Rows are points. The window is the flat piece filled in between its corners: a triangle in 3 columns, a solid with four corners in 4, and so on. A path goes straight from each point to the next, and from the last back to the first. After which points does the path pass through the window?

Window (3 x 3):
-12; -67; 20
3; 57; -4
17; 4; -14
Path:
(1): -24; -52; -32
(2): 16; -36; 11
(3): 16; 32; 18
(4): -26; 44; -20
(5): 9; -5; -30
(6): 8; 17; 33
(7): 23; -21; 25
(8): -29; -81; -22
Through the window after points: 5

Window, 4 rows:
-38; -40; 17; 57
20; 10; -26; -30
-27; 17; 2; 32
56; 10; -12; -9
Path:
(1): -12; 18; 14; -56
(2): 42; -2; -52; 8
(3): 34; -3; -33; 1
(4): 56; 3; -2; -27
(5): -8; 25; 36; -20
(6): 6; 25; -22; 12
(7): -26; -26; -7; 73
(8): -41; -7; 56; 41
Through the window after points: 1

Window, 8 rows:
-60; 26; -21; -10; -47; -71; -1; -17
46; -32; -36; -49; -13; -2; -24; 6
32; -14; 2; 52; 9; 57; -10; 35
35; -6; -38; 15; -12; 93; -28; 46
-21; -25; -16; 8; 5; 23; -41; 36
-62; 25; -11; -15; 5; -24; 27; 1
34; -19; 15; -64; -43; 11; -39; 39
0; -38; 11; -60; -50; 13; -30; -20
Path:
(1): 16; 31; -20; -13; 2; -8; -52; 14
(2): 27; 9; -21; -12; 6; 44; -48; -3
(3): -1; -37; -24; -33; -29; -18; -4; 25
(4): 11; -68; -20; 4; -32; 26; 12; 51
(5): 16; 15; -13; -31; 6; 8; -52; 1
(6): 22; 7; -30; -17; 0; 57; -42; 33
(7): 29; -44; -21; 34; -51; 68; 15; 41
(8): -39; -8; -19; -14; -39; -37; 12; 28
(9): -10; 17; -15; -21; -28; -27; -34; -25
(10): 38; 18; -1; 60; 36; 56; -62; 0
(11): 9; -44; -2; 0; -36; 32; 34; 54
(12): 2; -43; -20; 18; -19; 3; 20; 22
(13): 0; 15; 2; 3; -13; 17; -29; 14
(14): -27; 15; 0; -24; -23; -7; -45; -29
(15): 1; -24; -33; -2; -28; -14; -5; 37
(16): -24; -37; -34; -20; -39; 66; 18; 30
Through the window after points: 2, 4, 6, 8, 10, 12
